Every row gives one point. The last column is the point's height on a tilted bowl or saddle (a function of degree 2), plus a little noise. Count its main directions that bend up, bend down and stay straight.

Points:
[[-1.4  2.2  0.2 -0.5]
 [ 0.0 -0.6  1.9 -0.5]
 [-3.0  5.5  4.4 -5.5]
 [ 1.7 -0.5 -2.1 -1.1]
 [ 0.9 -4.1 -3.9 -4.0]
 [ 0.1  0.6  0.5 -0.1]
 [ 1.9 -5.0  1.4 -3.8]
 [ 0.9 -3.6 -0.9 -2.2]
 [-0.9 -4.7 -0.4 -2.8]
 [ 0.7  5.7  1.4 -2.7]
 [ 0.6 -5.2  2.0 -3.7]
 [ 0.6 -2.1 -3.6 -2.2]
 [ 5.2  5.0  0.4 -3.9]
 [-0.9 -1.9 -5.3 -2.9]
 [ 1.5 -1.7 -3.4 -2.2]
 [ 0.7 -0.9  2.6 -0.8]
 [ 1.4  1.2  4.7 -1.7]]
Directions: 0 up, 3 down, 0 straight

Points, 22 rows:
[[ 5.4 -5.4  3.9  2.2  6.2]
 [ 4.9 -6.6 -3.4  4.9  7.5]
 [-2.6 -1.4  0.4 -2.3  0.4]
 [-1.2  2.1 -1.4 -4.0  1.5]
 [-1.4 -3.1 -1.3 -0.1  0.6]
 [ 0.5 -3.9 -4.4 -2.2  2.6]
 [ 0.5 -4.3  2.3  1.7  1.7]
 [-3.6  0.6 -1.6  4.1  1.4]
 [-1.5  1.4 -5.2 -0.6  2.2]
 [-3.2 -2.6  1.3  2.2  0.6]
 [-1.0  1.4 -2.0 -2.1  0.8]
 [ 3.2  0.6 -6.9  0.6  5.1]
 [ 1.7  2.3  0.9 -1.3  1.1]
 [ 3.3  3.1  0.4 -0.9  2.2]
 [-1.5 -6.0  1.2 -3.3  2.7]
 [ 2.4  1.1 -0.1 -1.6  1.4]
 [ 3.1 -0.3 -0.5 -1.8  1.8]
 [-1.4 -1.2 -0.7  5.4  1.9]
 [ 2.3  3.5 -1.5 -1.2  2.0]
 [ 2.2  1.7 -0.7  3.2  2.0]
 [-2.6  2.3 -0.9  3.6  1.0]
 [-4.4  2.5  1.0 -1.5  0.6]]
Directions: 4 up, 0 down, 0 straight

Points, 41 rows:
[[-1.8 -2.4 -0.5  2.5 -2.2 -0.8 -2.2]
 [ 2.3  2.9  1.7  1.6 -2.3  1.4 -3.5]
 [-3.4 -1.5  3.3  1.1 -3.2  5.3 -4.8]
 [-3.1 -1.1 -4.1 -2.4 -8.1  1.8 -1.9]
 [ 2.1 -2.4  0.4 -2.9  1.1  2.5  0.2]
 [-0.9 -2.1 -2.1  1.1 -6.3 -3.2 -1.5]
 [-3.2 -1.0  2.9  0.7  1.0 -1.7 -1.3]
 [-3.9  3.2 -3.6 -2.5  0.9 -1.5 -2.2]
 [-2.8 -2.8 -0.6  0.5 -8.0 -1.6 -1.0]
 [ 5.1 -5.3 -1.8  1.0 -0.7 -3.3 -3.6]
 [ 5.2 -0.9  2.2 -1.8 -0.7  4.0  0.1]
 [-0.5 -2.6 -0.5 -0.6 -2.2 -0.6 -0.6]
 [ 2.4  1.6 -0.9 -0.7  0.5 -0.5 -1.0]
 [ 7.7 -0.4  0.5  1.4 -2.1  1.0 -0.7]
 [ 2.6  1.5  0.6  1.8 -0.4  1.4 -2.1]
 [-1.2  1.1  0.7  3.6  3.3 -2.2 -1.6]
 [ 3.8  1.8  0.3  3.5  0.8 -1.2 -3.7]
 [-1.0  1.1 -4.6  2.7 -3.4  3.4 -3.6]
 [-5.0  1.8 -3.5 -3.3  1.7 -4.6 -0.5]
 [-1.7 -1.5  2.8  1.4  5.1 -1.6 -2.4]
 [-2.1  0.3  0.2  2.9 -1.1  4.6 -3.6]
 [-1.1  2.5 -0.5 -0.7 -2.3  4.8 -2.8]
 [-0.7 -1.3  0.0 -2.6  2.5  1.5 -0.6]
 [-1.2 -1.0  6.7 -0.9 -0.3  0.6 -5.9]
 [-0.7  0.2  2.7  6.3  2.5 -1.5 -6.3]
 [ 3.3 -1.6  5.1  0.8  3.9  3.5 -6.4]
 [-1.2 -4.1 -3.1  0.1 -0.7 -0.7 -2.8]
 [ 1.6 -6.6 -3.8 -4.5 -5.7  1.4  0.0]
 [ 1.0  0.6  1.4  0.2 -4.0  1.5 -0.7]
 [-2.5  0.5  3.2 -3.8  5.3  2.3 -2.0]
 [-3.0  0.6 -0.5  0.7 -5.8  3.7 -1.6]
 [ 0.5  3.4  3.1 -2.0  3.4  0.2 -2.0]
 [ 1.9  3.4  4.9  0.6  0.1 -6.2 -3.2]
 [-1.6  4.3  3.3  0.2 -1.9  4.0 -5.7]
 [ 0.5 -2.9 -0.2  4.0  0.1  0.3 -3.4]
 [ 3.2 -4.3 -0.1  2.6 -0.8  3.4 -0.1]
 [-0.1  0.7  1.0  0.1 -1.2 -2.3 -0.4]
 [-3.4  2.1 -0.4 -4.2  4.9  0.0  0.0]
 [-1.6  3.1  1.1  0.6 -2.6 -2.8 -0.1]
 [-2.4  5.8 -0.4  0.6 -7.0 -5.4 -1.2]
 [-0.3 -2.3  1.2  0.2  1.3 -0.9 -1.6]]
Directions: 1 up, 4 down, 1 straight

Points, 69 rows:
[[-3.3  3.4 -2.3 -6.2 -4.6 -1.4 -1.3 -3.3  0.5]
 [-3.0 -5.5  0.6 -2.5  5.1  1.6 -1.0 -2.3 -0.2]
 [-1.6 -1.8 -0.9  0.0  0.5  4.7 -1.0 -0.6 -0.7]
 [-1.0 -6.3  0.9  2.8 -2.9  6.9 -2.4 -2.4 -4.3]
 [ 2.3  0.7 -1.7  5.9  5.8 -3.5 -0.7 -1.1  1.9]
 [-3.7 -2.4  3.2 -1.1 -0.9  0.5  1.7  3.9  2.7]
 [ 1.7 -0.8 -5.8  2.5  4.8  3.1 -1.4  1.0 -0.7]
 [-2.0 -0.9  2.3  0.5 -1.3  4.0  2.4 -3.6 -2.6]
 [-1.7  0.2 -0.2 -1.0  4.7 -0.4 -2.1  4.0 -1.3]
 [ 3.7 -3.6  2.2 -0.3  0.1  1.7 -3.4  0.7 -1.0]
 [ 7.3  0.4  3.6 -1.0 -3.6  5.0  4.2 -1.8 -0.4]
 [ 3.3  0.3 -2.6 -3.0  1.0  2.3  4.6 -0.8  6.6]
 [ 1.8  0.1  0.0 -1.1  1.5 -3.2 -2.6 -1.4 -0.6]
 [ 4.5  1.1  1.9  2.9  2.6 -0.4  3.2 -1.6  2.2]
 [ 0.5  0.3 -6.1  0.1 -1.4  0.8 -3.1 -4.8  4.2]
 [ 0.3  1.4  3.4 -4.1  0.6  4.3  2.3 -2.4  1.2]
 [-1.5 -6.5  0.3  0.1 -1.9  0.8 -0.4  0.5 -3.4]
 [-0.3  1.1  2.2 -2.9  3.3 -0.8  0.6 -2.3 -1.0]
 [-2.5  0.6 -2.1 -0.9 -0.6  4.0  5.0 -5.6  0.2]
 [ 0.6  1.4 -1.2 -0.3  5.8 -2.7  3.1  0.1 -2.2]
 [ 1.7  1.6  3.6 -2.3  1.3  5.8  3.9 -2.4  2.9]
 [-2.2  2.0  6.1 -4.4 -2.4 -0.9 -4.9 -7.0 -4.0]
 [-0.3  0.6 -0.4  0.8 -2.7  2.6 -4.2 -2.5 -1.1]
 [ 6.9 -1.1  0.4 -0.6  0.2  0.2  0.9 -0.3  0.5]
 [ 0.1  0.3  0.1 -5.5 -5.0 -0.8 -2.3  2.1  1.9]
 [-2.2 -1.2  1.4 -1.0  0.6 -1.1 -1.0 -2.7 -3.1]
 [-1.0  5.9 -1.4  2.7  0.5 -1.7  0.6  1.3 -6.6]
 [ 0.3 -2.7 -2.0  0.0 -3.6  0.1  1.1 -1.2 -1.3]
 [-1.1  0.0 -4.4  2.8  3.3  0.3  1.8 -2.8 -0.5]
 [-3.4 -0.9 -2.8 -1.7 -0.8  4.6  3.0 -0.4  0.6]
 [ 0.5  4.1  1.0  3.5  0.2 -3.7  3.9  2.0 -3.7]
 [ 0.6  2.8  2.2 -0.7 -3.7  3.4  3.8 -2.1 -3.4]
 [-0.2 -1.3  0.6 -1.0 -0.8 -3.1  2.1 -3.3 -3.4]
 [ 1.1 -4.2 -1.4  0.1 -4.7  2.2 -2.1  0.3 -3.9]
 [-0.6 -1.8 -0.8 -3.9  0.2  4.1  2.9  1.8  4.5]
 [-0.8  1.2  0.0  2.4  2.7 -4.6 -3.4  0.5 -1.7]
 [-3.8  3.3  7.0  2.1 -1.1  4.3 -5.0  0.3  1.7]
 [ 2.0  0.9  5.2 -2.8 -2.7 -0.5  5.7  0.8  0.7]
 [-2.0  0.9  4.0  3.3 -1.2  0.0 -2.4  1.8 -0.3]
 [-1.8 -2.2  2.0 -1.1 -1.0 -1.9  3.1 -2.6 -3.5]
 [-1.2  2.5 -5.7 -3.2  5.3 -1.0  1.3  0.8 -3.1]
 [-3.0 -0.7 -5.6  1.7  2.3 -2.4 -2.3 -1.7 -3.0]
 [ 1.4 -0.5 -2.5 -0.7 -0.6  2.1  1.7 -0.3  1.1]
 [ 2.4  1.1  0.6  0.6  4.0 -2.3 -4.5  4.7 -1.0]
 [ 2.8  4.0 -1.2  2.2  3.2  3.1  1.3 -0.7 -0.6]
 [-3.8  1.3 -0.1 -3.2  0.4  2.5  2.3  0.3 -1.2]
 [ 4.0  5.7  1.9 -2.9 -0.4 -2.2 -0.8 -1.1 -5.1]
 [-5.7 -1.2  0.6  0.1 -3.5 -2.0  1.9  2.9 -0.1]
 [-3.6  3.2  1.8 -0.4  4.4  1.5 -1.1  2.9 -3.0]
 [-0.7 -5.1 -2.3  1.0 -2.6  4.0  4.4  0.6  3.0]
 [-0.9 -0.4 -1.0  1.9 -2.4  1.8 -0.9 -3.3 -2.0]
 [ 0.6 -2.1  6.6  1.8  0.7  2.7  0.4 -2.8  0.5]
 [ 0.0 -0.8  6.8  2.5  1.9 -1.6 -0.1  0.9  1.8]
 [ 5.0 -3.9 -6.1  0.6  2.1  1.4  0.4  1.2  1.4]
 [-2.0 -4.0  1.3 -2.8  2.3  0.6  2.5 -2.3 -0.1]
 [-6.8  1.1 -2.5  2.4  2.3 -0.2 -0.6  1.3 -6.5]
 [ 1.7 -3.4 -8.8 -0.5 -1.5  1.1 -4.3 -0.3  1.1]
 [-3.6  1.2 -0.1  0.3 -2.5  4.4  3.7 -1.9 -2.4]
 [-2.1 -4.4 -1.1 -1.4 -6.7 -2.0  1.0  2.3 -0.1]
 [ 0.1  6.8  4.5 -2.9  2.5  1.9  0.4 -1.6 -5.9]
 [-0.1  2.2 -1.1 -2.3 -0.7  1.0  1.5 -1.5 -1.3]
 [ 5.9 -1.7  0.9 -3.2  5.0  0.4  3.0  1.8  7.1]
 [ 0.5  1.4 -3.2 -1.0 -6.3 -1.3 -3.5  1.3 -0.2]
 [-0.5 -1.7 -2.9 -0.2 -0.1  5.5  4.3  5.1  4.6]
 [-0.8 -2.4  2.6  1.1  2.0  1.5 -1.5  0.6  0.4]
 [-3.4 -3.4  3.0  3.2 -3.6 -3.6 -5.4 -0.3 -0.5]
 [-0.1  0.6  6.0 -1.9 -2.6 -3.9 -1.1  4.0  0.5]
 [ 3.9  5.5 -0.3 -4.0  0.1  1.8  1.5  0.6 -1.4]
 [ 1.1 -0.2  1.0  2.5  0.2 -3.7 -1.1  6.2 -0.6]]
Directions: 4 up, 3 down, 1 straight

Points:
[[-5.5  3.8 -1.7 -2.5  1.8  2.4 -2.2 -1.0 -0.4]
 [ 3.2 -1.1 -7.5 -2.6  0.3  1.0  3.5 -0.6  0.9]
 [ 1.0 -3.1 -0.3 -1.2  1.4 -7.7  1.0 -0.9  0.9]
 [-0.6 -0.6  2.5  1.5  3.5  0.5 -0.2 -1.5 -2.6]
 [-1.3  4.3 -1.3  2.4 -1.9 -0.1  3.2 -5.1 -5.2]
 [-2.1  2.6 -2.6  1.2  5.9 -1.3 -2.7  0.7 -0.8]
 [ 1.6  2.5  2.8 -5.7  5.1  2.9  5.5  1.0 -0.4]
 [ 0.1  0.0  4.2  0.6 -2.1 -4.4 -0.4 -3.8  1.3]
 [ 1.4  3.0 -1.6  2.6 -1.4  2.8 -3.3 -1.3  1.2]
 [ 3.6  1.7  3.5  4.6  0.5 -1.8 -0.5  1.7  0.3]
 [-0.2  1.4 -0.7  2.9 -2.0  5.7 -0.3 -2.5 -1.8]
 [-2.4  1.4 -0.3  1.4 -5.3  0.1  3.6 -0.7 -5.5]
 [-0.6  3.8 -1.6 -0.1  4.9 -1.3 -1.9  2.0 -0.2]
 [ 3.6  0.1  0.7 -2.0 -4.3 -3.0  5.5  0.8 -2.4]
 [-1.5  2.9 -3.6  3.8 -5.8 -3.4 -4.3 -4.0  4.7]
 [ 5.1 -1.2 -0.8  1.1  2.1  4.2 -1.6 -3.9 -0.2]
 [-1.2  2.7  2.1  0.6 -2.4 -3.7 -2.9  1.2  2.2]
 [ 0.0 -3.5  0.7  3.7 -1.3 -1.3  2.2  4.2 -0.6]
 [-0.6 -1.2 -3.1 -1.3 -3.1  0.3 -1.8  2.3  2.7]
 [ 0.3  0.1  1.7 -6.0 -5.9  4.8  1.7  1.2  5.1]
 [ 1.6 -3.0 -0.3  0.4 -3.3 -1.7 -4.3 -0.9  2.4]
 [ 3.5 -1.5  1.6  5.0  0.3 -3.2  0.8  0.7 -0.3]
 [-3.5 -4.1  2.5 -0.2 -4.7 -2.3  3.6 -3.5 -2.1]
 [-5.4 -2.3 -0.3  2.7  2.8 -0.1 -1.5 -3.6 -3.8]
 [ 2.7  3.4  3.2 -2.3  4.9  5.5  1.5  1.1 -2.1]
 [-2.8  5.1 -1.6 -0.3 -3.7  1.6 -0.8 -0.6  0.6]
 [ 5.0  2.3 -5.6 -2.0 -0.9 -4.9  1.7 -0.9  1.3]
 [-1.6  1.1 -6.9 -0.1 -3.6  5.4 -0.8 -1.1  1.1]
 [ 0.4 -4.6 -4.5 -3.1 -0.4 -0.5 -1.3 -0.4  3.2]
 [ 0.7  0.4  0.7  0.2 -2.2  3.4 -0.3 -1.4 -0.9]
 [-3.1 -2.1 -1.0 -0.3 -0.2  2.2  4.1  3.1 -0.2]
 [-1.1  3.9  0.2  2.6  2.0  5.3  4.5 -2.0 -5.1]
 [ 1.3 -0.8 -4.7 -6.0  0.3  2.6 -0.3  2.9  5.1]
 [-0.1  0.7  0.6  2.6 -1.2  0.9  0.8  2.3 -1.0]
 [ 6.8 -2.2 -0.6  2.6  6.4 -3.0 -0.1 -0.8  3.8]
 [ 0.5 -0.8 -3.4  0.8 -1.1 -5.9 -6.2  0.2  5.1]
 [ 0.2 -1.4  3.3 -1.1 -2.1 -2.2 -1.7 -2.0  1.3]
 [ 0.7  0.1  2.4  3.9  0.4  2.5  2.0  0.8 -1.6]
 [ 2.5  3.7  3.1  1.2 -1.6 -2.9  0.4  0.5 -0.1]
 [-2.1 -0.6 -4.7  0.3 -0.7 -0.4 -0.5  5.7  2.8]
 [ 7.1  1.1 -1.6 -2.8 -1.4  1.2 -0.8 -5.2  5.5]
 [ 2.2  1.2  0.7 -1.5  0.9 -1.7  3.3  2.3 -2.1]
 [-1.7  0.3  6.5  1.2  3.2  2.9  0.4 -3.3 -5.2]
 [ 1.4  2.0 -6.0  2.1 -0.3 -0.2  3.8  4.1 -4.2]
 [ 2.0  2.2 -3.8 -0.5 -1.2  2.6  0.0 -6.4  0.5]
 [ 0.4  2.8  1.2 -4.5  0.0 -4.0 -2.2  2.3  4.7]
 [-2.7 -2.8  1.0  2.3  1.4  0.7 -0.7 -0.6 -1.8]
 [-4.4 -0.4  0.8 -1.3  0.5  4.3  0.1  2.6  1.2]
 [-7.7 -4.5  2.8 -2.2  0.8 -0.4 -0.6  1.1  0.2]
 [ 3.7  1.3  0.3  0.4 -5.7  2.7 -1.1  0.7  1.9]
 [ 3.1  6.6  1.0 -0.1  2.2 -3.7  0.7 -4.3  2.9]
 [ 3.5  0.1  4.7 -0.7 -3.0  0.1  0.7 -0.9  0.7]
 [ 1.5 -3.6  0.1  0.7 -5.7 -2.1  3.7 -1.9 -1.0]
 [-6.7  1.7 -2.5  1.7 -4.2  0.6 -5.8 -3.0  1.9]
 [ 0.4 -3.3  0.6 -0.6 -0.3  4.5 -0.1  3.3  3.1]
 [-1.1  2.3  2.9  4.4 -1.1  0.5  0.2  1.0 -2.0]
 [-3.3 -3.0  2.1 -1.0  2.5  1.5 -1.6  5.9  3.6]
 [-3.5  2.1 -1.5 -1.3  0.6  2.5 -0.8  0.8 -0.3]
 [ 1.1  3.5  1.2 -2.7 -0.9 -4.6 -0.2  1.5  2.1]
 [ 1.2  0.7 -0.1 -1.9  4.3 -3.0 -4.9 -1.1  1.7]
 [-1.7  2.6 -1.1 -4.4 -1.9 -2.2 -3.7  0.3  5.8]]
Directions: 3 up, 1 down, 4 straight
